Each point is reached from the start by the listed moves, each made once or not at all, plus a little noise. Say if it took an odd or an even number of moves. Then give how often each move was made.

Moves:
(1): [ 0.65 -0.10  0.25  0.04  0.15]
(2): [-0.13  0.78  0.12 -0.46 -0.26]
(3): [-0.16 -0.14  0.46  0.02 -0.29]
Start: [-0.26  0.04 -0.17 -0.04 -0.26]
Points:
[ 0.10  0.59  0.66 -0.47 -0.69] => odd (1, 1, 1)
[ 0.26  0.72  0.19 -0.46 -0.38] => even (1, 1, 0)

Moves:
(1): [ 0.58  0.03  0.06  0.08 -0.02  0.02  0.21 -0.05]
(2): [-0.09  0.62  0.05  0.06  0.11 -0.14  0.15 -0.02]
(3): [-0.11 -0.13  0.60  0.17  0.08  0.11  0.11 -0.18]
(4): [ 0.00 -0.09 -0.16  0.50 -0.20 -0.12 -0.02 -0.05]
(5): [ 0.07 -0.02 -0.16  0.23  0.67 -0.02 -0.14 -0.14]
(6): [ 0.01  0.15 -0.11  0.09 -0.02  0.40 -0.10 -0.05]
(7): [-0.20 -0.03 -0.23 -0.12  0.10  0.13  0.55 -0.18]
(8): [-0.16 -0.10  0.08  0.24  0.10  0.02  0.13  0.77]
Start: [ 0.18 -0.14  0.13  0.31 -0.49 -0.07 -0.09  0.04]
Points:
[ 0.26  0.14  0.31  1.47  0.31 -0.06  0.90  0.17] => odd (1, 1, 1, 1, 1, 0, 1, 1)
[0.30 0.33 0.39 1.10 0.47 0.47 0.88 0.14] => odd (1, 1, 1, 0, 1, 1, 1, 1)
[-0.25  0.32  0.03  0.48 -0.16 -0.05  0.72  0.59] => odd (0, 1, 0, 0, 0, 0, 1, 1)
[-0.05 -0.30  0.40  1.59  0.24  0.31 -0.11  0.38] => odd (0, 0, 1, 1, 1, 1, 0, 1)
[ 0.24  0.53 -0.03  0.70 -0.12  0.33  0.88  0.47] => odd (1, 1, 0, 0, 0, 1, 1, 1)

Moves:
(1): [ 0.83 -0.27  0.07 -0.01 -0.28 -0.23 -0.11  0.33  0.13  0.30  0.01 -0.02
 -0.19 -0.06]
(2): [ 0.10  0.35 -0.10 -0.10 -0.06  0.07 -0.05 -0.01  0.04 -0.23  0.12  0.11
  0.15 -0.07]
(3): [-0.14  0.11  0.58 -0.02 -0.05 -0.04 -0.06  0.27  0.04 -0.08  0.03 -0.06
  0.16  0.05]
(4): [ 0.10 -0.06 -0.05  0.69 -0.11  0.12  0.13  0.05 -0.08  0.08  0.00 -0.18
  0.08 -0.05]
(5): [ 0.14  0.13 -0.04  0.00  0.45 -0.05 -0.14  0.25 -0.14 -0.18 -0.02 -0.25
 -0.07  0.00]
(6): [ 0.03 -0.01  0.07 -0.06  0.12  0.57  0.16  0.07  0.05  0.11  0.12  0.06
 -0.03  0.19]
(7): [ 0.20  0.01  0.13  0.05  0.26 -0.17  0.61 -0.13  0.40 -0.23 -0.13 -0.03
 -0.07 -0.10]
(8): [-0.33 -0.02 -0.21 -0.05 -0.09  0.16  0.18  0.66  0.09 -0.08 -0.21  0.07
 -0.15 -0.25]
(9): [-0.20 -0.09  0.05  0.05  0.19 -0.05 -0.17  0.09  0.55  0.22  0.29  0.01
 -0.03 -0.09]
(10): [-0.04  0.30 -0.05 -0.08  0.11 -0.20  0.15  0.06 -0.14  0.46 -0.02  0.10
  0.02  0.07]
(11): [-0.09 -0.13  0.04  0.06  0.03 -0.09  0.27  0.04 -0.17 -0.20  0.49 -0.01
 -0.04  0.17]
(12): [-0.02 -0.24  0.14  0.07  0.09  0.03 -0.09 -0.19 -0.29 -0.07  0.08  0.68
  0.10 -0.22]
(13): [ 0.13 -0.35 -0.07 -0.16  0.01 -0.07  0.10  0.09 -0.06 -0.04 -0.05 -0.17
  0.81 -0.20]
(14): [ 0.06  0.07 -0.30  0.19 -0.04 -0.11 -0.05  0.23 -0.04  0.00 -0.16  0.27
  0.21  0.81]
Start: [ 0.16 -0.02 -0.69 -0.24  0.20  0.06 -0.23  0.02 -0.11  0.21 -0.30 -0.30
 -0.17 -0.05]
Points:
[ 1.23 -0.54 -0.96  0.45 -0.02 -0.40 -0.07  0.59 -0.55  0.96 -0.43  0.39
  0.87  0.31] => even (1, 0, 0, 1, 0, 0, 0, 0, 0, 1, 0, 1, 1, 1)
[ 0.98 -0.25 -0.53 -0.43  0.30  0.39 -0.30  1.72 -0.25 -0.07 -0.42  0.35
  0.80  0.23] => odd (1, 1, 1, 0, 1, 1, 0, 1, 0, 0, 0, 1, 1, 1)
[-0.04 -0.03 -0.99  0.73  1.07 -0.28  0.69  1.02  0.05  0.20  0.03  0.33
 -0.12  0.32] => odd (0, 0, 0, 1, 1, 0, 1, 1, 1, 1, 1, 1, 0, 1)
[ 1.44  0.26 -0.94 -0.08  0.52 -0.45  0.07  0.70  0.30 -0.17 -0.46 -0.23
 -0.16  0.53] => odd (1, 1, 0, 0, 1, 0, 1, 0, 0, 0, 0, 0, 0, 1)
[ 0.99  0.11 -0.92  0.62  0.11 -0.30 -0.45  0.53  0.04  0.96  0.04  0.67
  0.17  0.32] => odd (1, 1, 0, 1, 0, 0, 0, 0, 1, 1, 0, 1, 0, 1)
[ 1.09 -0.53  0.03  0.25  0.52  0.04  0.15  0.99 -0.74  0.59  0.38 -0.18
  0.69 -0.09] => odd (1, 0, 1, 1, 1, 1, 0, 0, 0, 1, 1, 1, 1, 0)
[ 1.21 -0.83 -0.92  0.56  0.52 -0.31 -0.58  0.92 -0.07  0.53 -0.09  0.01
  0.71  0.12] => odd (1, 0, 0, 1, 1, 0, 0, 0, 1, 0, 0, 1, 1, 1)

Moves:
(1): [-0.15  0.04  0.08  0.23  0.26  0.04  0.31 -0.11 -0.26  0.16 -0.25 -0.06
  0.35 -0.02 -0.19  0.21  0.18 -0.19 -0.06 -0.02  0.22  0.15  0.03  0.03
 -0.02  0.22]
(2): [ 0.04  0.09  0.20 -0.12  0.41 -0.04 -0.18 -0.08 -0.12  0.01  0.19 -0.20
 -0.05  0.01  0.01  0.04 -0.05  0.10  0.01  0.06 -0.29 -0.11  0.19  0.24
 -0.18 -0.16]
(3): [-0.03  0.04  0.35 -0.19 -0.18 -0.26 -0.07 -0.12 -0.08 -0.03  0.05 -0.25
 -0.21 -0.23  0.00  0.02  0.10  0.11 -0.09 -0.04 -0.12 -0.07  0.22 -0.14
  0.09 -0.08]
(4): [-0.28  0.21 -0.24 -0.18 -0.15 -0.65 -0.01  0.14 -0.17  0.34 -0.18 -0.09
  0.34  0.11  0.26  0.08 -0.52  0.20  0.06  0.23 -0.14  0.13  0.02 -0.15
 -0.27 -0.29]
(5): [ 0.06 -0.16 -0.08 -0.15  0.23  0.04 -0.05 -0.06  0.11  0.01 -0.08  0.09
  0.00 -0.01 -0.09 -0.08  0.10  0.09  0.36  0.23  0.13 -0.17 -0.03 -0.04
 -0.13 -0.05]
(6): [ 0.10  0.15  0.25  0.12  0.21 -0.11 -0.25 -0.09  0.07 -0.11  0.05 -0.11
 -0.05 -0.07 -0.18  0.25 -0.24  0.01 -0.14  0.05 -0.01  0.09 -0.16 -0.23
 -0.14  0.02]
(7): [-0.03 -0.10 -0.07 -0.16 -0.03 -0.05  0.07 -0.24  0.16  0.01  0.05 -0.09
  0.32 -0.05 -0.27  0.02 -0.08  0.05 -0.04  0.17  0.06 -0.07 -0.05 -0.22
  0.24 -0.15]
(8): [-0.16 -0.10 -0.04 -0.39  0.01 -0.11 -0.14  0.22 -0.20  0.09  0.01 -0.14
  0.04  0.05 -0.24 -0.01  0.01 -0.13 -0.14  0.00  0.06  0.03 -0.04 -0.06
  0.03 -0.05]
(9): [-0.01  0.23 -0.01 -0.05  0.12 -0.26 -0.14 -0.17  0.17 -0.29  0.11  0.08
 -0.08 -0.18 -0.15 -0.02 -0.18 -0.23  0.25 -0.33  0.04 -0.10  0.07  0.17
 -0.18  0.12]
(10): [ 0.12 -0.07 -0.11 -0.20 -0.22 -0.19 -0.21 -0.07  0.04  0.28 -0.06  0.64
  0.12 -0.16  0.01 -0.02 -0.08  0.05 -0.06 -0.11  0.16  0.27  0.02  0.13
 -0.36  0.13]
(11): [ 0.21 -0.33 -0.05  0.22  0.22 -0.24 -0.02 -0.08 -0.26 -0.24  0.03  0.10
  0.08  0.03 -0.04  0.34  0.11  0.12 -0.06  0.11  0.19 -0.11 -0.11 -0.03
  0.23  0.15]
(12): [ 0.03  0.21 -0.12  0.19  0.23 -0.01  0.06  0.18  0.02  0.25  0.28  0.17
 -0.11 -0.11 -0.07 -0.05  0.17 -0.09  0.05 -0.10  0.13 -0.08  0.05 -0.06
  0.17  0.11]
(13): [-0.03 -0.34  0.13 -0.08  0.24  0.17  0.10  0.02 -0.10 -0.27  0.31 -0.05
  0.21 -0.04  0.01 -0.08 -0.01  0.09 -0.04 -0.08  0.09 -0.27 -0.15 -0.02
 -0.05 -0.07]
(14): [-0.02  0.17  0.07 -0.11  0.05 -0.10  0.02  0.03 -0.14 -0.23 -0.16  0.15
 -0.14  0.07  0.08  0.20 -0.07 -0.03 -0.18  0.06  0.08  0.10  0.34 -0.05
 -0.08 -0.13]
(15): [ 0.28 -0.07  0.02 -0.31 -0.01 -0.09  0.43  0.06  0.16 -0.12  0.34 -0.25
 -0.08 -0.15  0.05  0.07 -0.17 -0.09 -0.15  0.21  0.05 -0.17  0.05  0.19
  0.12 -0.01]
(16): [ 0.02  0.02 -0.20  0.13 -0.13 -0.38 -0.10 -0.07  0.02 -0.03  0.25 -0.02
  0.29  0.04  0.08  0.24 -0.12 -0.46  0.11  0.25 -0.32  0.17  0.06 -0.21
 -0.19  0.09]
(17): [ 0.22  0.05  0.07  0.27 -0.01 -0.13 -0.28  0.24  0.13  0.11  0.02  0.07
  0.10  0.26  0.08 -0.09  0.32  0.06  0.05  0.15 -0.15  0.38  0.12  0.14
  0.15  0.26]
(18): [-0.06  0.21 -0.06  0.02  0.22 -0.11 -0.16 -0.01 -0.04 -0.31 -0.22  0.35
  0.07 -0.48 -0.14  0.56 -0.06  0.37  0.05  0.05 -0.08 -0.12 -0.03  0.06
 -0.07 -0.18]
(19): [ 0.08 -0.34 -0.09 -0.06  0.05  0.04  0.10  0.20  0.09  0.06  0.05  0.01
 -0.14 -0.16 -0.16  0.18 -0.15 -0.04  0.37 -0.19 -0.07  0.11  0.06 -0.18
  0.19  0.15]
(20): [ 0.35 -0.29 -0.15  0.27  0.16  0.05 -0.14 -0.02  0.02 -0.10 -0.06  0.06
  0.19 -0.03 -0.06 -0.05  0.06  0.01 -0.15  0.15 -0.04 -0.16 -0.08 -0.03
 -0.13 -0.61]
(21): [ 0.12  0.15  0.42 -0.18 -0.51  0.18 -0.12  0.11 -0.10  0.37 -0.30 -0.42
  0.00  0.18  0.09 -0.14 -0.16  0.06  0.41 -0.10  0.06 -0.33 -0.15  0.31
  0.40 -0.27]
(22): [ 0.21  0.15 -0.13 -0.20  0.35 -0.25  0.13 -0.23 -0.01 -0.07  0.10  0.23
  0.13 -0.15 -0.24 -0.33  0.00 -0.03  0.26 -0.09 -0.12  0.43 -0.12 -0.18
  0.10 -0.18]
(23): [ 0.15  0.23 -0.05 -0.26 -0.16  0.08  0.18 -0.05 -0.02  0.05 -0.16 -0.42
  0.02  0.06  0.00  0.31  0.08  0.10 -0.02 -0.18  0.24  0.00  0.26 -0.29
  0.05  0.02]
(24): [-0.43  0.16 -0.11  0.02 -0.05 -0.30  0.15 -0.21  0.06 -0.02 -0.01 -0.01
 -0.16  0.10 -0.01  0.37  0.18  0.01 -0.02  0.00  0.21  0.06 -0.09  0.42
 -0.28 -0.31]
Start: [-0.28 -0.21 -0.21  0.34  0.05 -0.06 -0.07  0.32  0.14 -0.38  0.14  0.15
  0.27  0.09  0.06  0.16  0.06  0.20  0.05 -0.03  0.11 -0.05  0.28  0.05
 -0.13  0.15]
Points:
[ 0.25  0.80 -0.48 -0.56  0.61 -1.54 -0.60 -0.07  0.53 -0.16  0.23  0.74
  0.70 -0.51 -0.70  1.39 -0.05  0.18  1.71 -0.14  0.20  0.51  0.97  0.29
 -0.29 -0.38] => odd (0, 1, 0, 0, 1, 0, 1, 0, 1, 1, 0, 1, 0, 1, 0, 1, 1, 1, 1, 0, 1, 1, 1, 1)
[-0.36  0.47 -1.00 -0.57  0.36 -2.25 -0.52 -0.12 -0.02 -0.44 -0.20  0.83
  1.26 -0.33 -0.68  1.36 -0.17  0.77  0.39 -0.05  0.58  0.83  0.33  0.05
 -0.49 -0.32] => odd (0, 0, 0, 1, 0, 0, 1, 1, 1, 1, 1, 0, 0, 0, 0, 0, 1, 1, 0, 0, 0, 1, 1, 1)
[-0.31 -0.42 -0.54 -0.33  0.54 -1.71 -0.13  0.39 -0.04 -0.61  0.93 -0.44
  1.36  0.42  0.05  0.90 -0.41  0.01 -0.40  1.20 -0.27  0.03  0.66  0.31
 -0.74 -1.25] => odd (0, 1, 0, 1, 0, 0, 1, 1, 0, 0, 0, 0, 1, 1, 1, 1, 1, 0, 0, 1, 0, 0, 0, 1)
[ 0.02  0.16 -0.33 -0.53  1.05 -2.38 -0.87  0.08 -0.56 -0.09  0.63  0.69
  0.70 -0.32 -0.36  0.84 -0.55  0.16  0.22  0.62 -0.16  0.63  0.71 -0.70
 -0.84 -0.29] => even (0, 1, 1, 1, 1, 1, 0, 1, 0, 1, 1, 1, 0, 1, 0, 1, 0, 0, 0, 0, 0, 1, 0, 0)
[-0.25 -0.03 -0.92 -0.18  1.24 -1.55  0.38 -0.03 -0.38  0.43  0.06  0.60
  0.88 -0.23 -0.44  1.27  0.04  0.51  0.92 -0.10  0.76  0.63  0.57 -0.05
 -0.64 -0.06] => odd (1, 1, 0, 1, 1, 0, 0, 0, 0, 1, 1, 1, 0, 0, 0, 0, 0, 0, 1, 0, 0, 1, 1, 1)
[ 0.07 -0.13 -0.50 -0.83  0.75 -2.38 -0.32  0.07  0.06  0.08  1.19  0.26
  1.41  0.02 -0.40  0.51 -0.47 -0.02  1.12  0.58  0.26 -0.01  0.10  0.72
 -0.31 -0.55] => even (0, 1, 0, 1, 1, 0, 1, 1, 1, 1, 1, 1, 1, 0, 1, 1, 1, 0, 0, 0, 1, 1, 0, 1)
[ 0.30 -0.43 -0.45 -0.03  0.41 -1.27 -0.41  0.58 -0.10  0.16  0.20  1.05
  1.38 -0.50 -0.41  0.64 -0.42  1.01  1.08  0.03  0.23  0.28 -0.09 -0.13
  0.59 -0.17] => odd (0, 0, 0, 1, 0, 0, 1, 0, 0, 1, 1, 1, 1, 0, 0, 0, 1, 1, 1, 0, 1, 1, 0, 0)
[-0.40 -0.03  0.19 -0.66  0.00 -1.47  0.05  0.01 -0.71  0.36 -0.73 -0.31
  0.48  0.06  0.02  1.69 -0.24  0.80  0.80  0.03  0.77  0.00  1.02  0.31
 -0.48 -0.46] => even (1, 1, 1, 1, 1, 0, 0, 0, 0, 1, 1, 0, 0, 1, 0, 0, 0, 0, 1, 0, 1, 0, 1, 1)
[-0.41  0.23 -0.30 -1.36  0.10 -1.07  0.45  0.60 -0.03  0.42  0.19 -1.07
  0.31  0.16 -0.28  1.15 -0.61  0.44  0.76  0.36  0.63 -0.56  0.90  0.18
  0.13 -1.02] => even (0, 1, 0, 1, 1, 0, 1, 1, 0, 0, 0, 1, 0, 1, 1, 0, 0, 0, 1, 0, 1, 0, 1, 1)
